Rows are points. The points of each table are mixes of a few directions, plus a little noise. Count the directions of each table, and those that both share. Where both have some left over, give the other angles between the two spaces (their principal angles), to ten degrees, smallest first.

First, 6 rows:
4,1,-1
10,2,-3
-64,-14,22
-19,-4,7
-9,-2,3
78,17,-26
Second:
-76,11,-5
13,-2,1
-3,0,0
2,0,1
65,-9,4
Directions: first 1, second 1, shared 0; angles 30

First:
-29,-16,-2,-12,-11,-9
26,61,-5,-4,5,-27
-18,-9,29,-7,9,-10
26,-36,-24,54,4,11
-1,-40,-30,21,-13,21
-23,27,56,-24,20,-39
19,13,-24,-28,-13,54
Second (6 x 6):
15,-29,-28,-9,-2,-12
12,-23,-22,-7,-1,-10
-7,14,13,4,1,6
14,-27,-26,-8,-2,-12
11,-21,-20,-6,-1,-9
-45,86,83,25,5,37
Directions: first 4, second 1, shared 0; angles 50

First, 9 rows:
-14,5,-6,11,-21,17,-13,15,10
39,-4,29,-13,36,-37,33,-27,-25
58,6,61,7,20,-38,45,-20,-34
-21,-22,-51,-45,48,-16,-10,-29,3
0,-17,-25,-36,45,-24,5,-29,-7
-16,0,-15,2,-10,12,-13,8,10
-7,15,17,35,-49,28,-10,32,11
-19,-1,-19,0,-10,13,-15,9,12
-19,18,9,40,-62,41,-22,43,20
Second:
-8,39,-8,-9,4,-21,-6,22,-19
-55,-14,11,38,9,72,38,-32,-55
-11,-40,11,28,4,33,20,-10,20
-56,11,25,-5,12,-38,17,-9,8
13,6,3,-18,-15,-26,-18,1,16
35,15,-5,-35,-33,-27,-36,-5,6
20,-4,-29,16,62,5,25,30,-9
32,-27,5,24,-37,21,-19,23,54
29,13,-13,-38,-7,-19,-21,-18,-20
Directions: first 2, second 5, shared 1; angles 90

First, 9 rows:
20,-7,15,6,30,7,-11,0,2,-11,26,-2
-9,3,-5,-3,-13,-5,4,2,-1,7,-10,0
-24,9,-22,-7,-36,-6,16,-6,-2,10,-36,4
-56,21,-57,-15,-85,-10,39,-20,-3,18,-91,12
38,-16,50,8,58,3,-31,27,1,-4,74,-12
-10,1,8,-7,-15,-11,-1,20,-3,20,6,-6
20,-3,-19,15,31,26,4,-46,8,-43,-16,14
42,-17,48,11,65,6,-31,21,3,-10,73,-11
-22,8,-16,-8,-34,-8,11,3,-3,15,-27,1
Second, 10 rows:
13,0,8,22,-25,15,6,6,20,22,-15,-3
-15,44,-27,-2,-9,-15,20,-34,4,-31,-5,58
-15,-55,24,-13,-41,41,6,62,-37,18,2,-74
17,-3,2,-5,32,-28,12,-11,18,-21,24,3
-12,40,-25,-10,31,-43,-1,-28,4,-17,-2,35
-11,45,-7,18,24,0,-29,11,-15,14,-24,-6
23,35,-4,20,38,-17,-1,-29,28,-20,8,36
13,17,2,9,9,-2,24,-6,12,-31,15,15
-9,-51,8,-20,-4,47,-47,-6,-40,7,16,0
-4,-71,18,-16,-53,1,9,36,6,57,-16,-61
Directions: first 2, second 6, shared 1; angles 50

First:
1,0,-3,-1,1,-3,-2,0,-3,1,2,0,2,2,-1,1,-1,-2
0,-1,22,8,-13,22,15,-3,20,-4,-18,-1,-22,-21,10,-9,12,23
-2,-4,42,13,-25,43,30,-7,39,-6,-33,-1,-42,-40,18,-20,26,45
-2,-4,46,15,-28,46,34,-7,43,-7,-37,-1,-47,-44,21,-21,28,49
0,0,6,2,-3,6,6,-2,6,-2,-5,-1,-6,-6,3,-4,4,7
1,1,-8,-3,6,-8,-6,1,-8,1,6,-1,9,7,-4,3,-5,-9
0,2,-21,-7,13,-21,-14,3,-20,3,17,1,21,20,-10,9,-13,-22
2,7,-83,-28,51,-84,-60,14,-78,14,66,2,84,80,-37,37,-52,-90
Second:
-30,-33,-3,-2,-34,-19,-25,34,-11,5,8,-34,-12,8,14,-9,-23,11
52,-6,-14,-25,-16,27,12,-3,41,-7,-3,22,12,6,-11,-23,36,-2
-39,29,17,27,48,13,-19,-20,-28,13,-12,-8,9,-31,-24,34,-31,8
-10,-29,-2,9,-54,-63,4,55,-6,-49,19,8,-26,-1,64,1,-3,-3
12,-33,-2,34,0,32,2,26,29,2,-5,23,4,38,-7,15,40,-7
-40,21,12,6,44,-26,35,-56,-67,53,10,-42,-25,55,8,-1,-27,-21
42,-4,-14,-30,-16,30,-6,-2,37,-1,-7,11,17,-12,-22,-23,21,7
-15,47,7,-17,10,1,-55,6,6,-42,-17,12,30,-128,-27,22,-47,36
14,-3,0,5,13,10,30,-22,-3,23,2,1,-6,49,-1,-9,26,-19
13,11,0,-6,7,-6,23,-17,-2,2,4,7,-4,15,8,-6,12,-11
Directions: first 1, second 5, shared 0; angles 70
